Each point is reached from the start by the listed moves, each made once or not at all, plus a little noise. Is the number of moves made odd or even? Then give how often each move was made.

Moves:
(1): [10.2 12.9]
(2): [-14.6  17.9]
Start: [ 9.1 -3.5]
Points:
[ 8.4 -3.3] -> even (0, 0)
[18.8  9.5] -> odd (1, 0)
[ 4.4 28.6] -> even (1, 1)

Moves:
(1): [-5.3 -5.5  2.6 -2.6  6.0  6.7  2.2  1.7 12.5 -0.2]
(2): [ -2.7  -3.2  16.2   4.2   1.7  -9.1 -11.3  -4.7 -12.9   3.4]
(3): [  5.8   4.4  -1.0  21.6  -6.9   4.3  -1.1 -15.5   0.2   5.0]
(4): [  8.6  -4.8   1.7  14.7   2.5  -9.7   0.5  16.4  10.2 -14.3]
(5): [ -9.1  15.0  -9.6   5.4   0.7   0.1 -17.0  11.0  -5.4  19.8]
(6): [-1.2 16.4  9.2  9.8 14.2 -6.8  7.9 -6.5 -3.8  5.4]
(7): [  3.9   7.0  -6.7  -9.0  -0.7 -16.6  -3.4  -5.0  -3.8   7.4]
(8): [ -5.0  14.4  14.2   0.8 -21.8  -6.4   6.9   4.3   4.0   7.2]
(9): [-19.4  -4.5  -7.2  12.3  -0.2  -5.5   5.3  -7.0   3.1 -12.0]
Start: [ -3.2 -11.9   7.1   3.1   2.3   3.7   2.2  -1.6  -1.1   4.6]
Points:
[ -7.3  15.9  24.5  37.8 -16.4 -27.3 -20.3   6.8   2.7  32.9] -> odd (1, 1, 1, 1, 1, 0, 1, 1, 0)
[-32.0  18.5   8.8  25.2  17.7 -34.0 -15.7 -14.3 -24.0  29.0] -> odd (0, 1, 0, 0, 1, 1, 1, 0, 1)
[ -9.3   2.9  28.3   5.3  23.3 -21.9  -2.5 -16.2  -9.0  20.4] -> even (1, 1, 0, 0, 0, 1, 1, 0, 0)
[ -5.4   6.5   3.6  52.9  10.7 -30.3  11.1 -19.2   5.0  -4.0] -> odd (0, 0, 1, 1, 0, 1, 1, 0, 1)
[-28.0   4.7 -14.4  30.7   1.0  -7.7 -11.8 -16.4   5.2  24.4] -> odd (1, 0, 1, 0, 1, 0, 1, 0, 1)
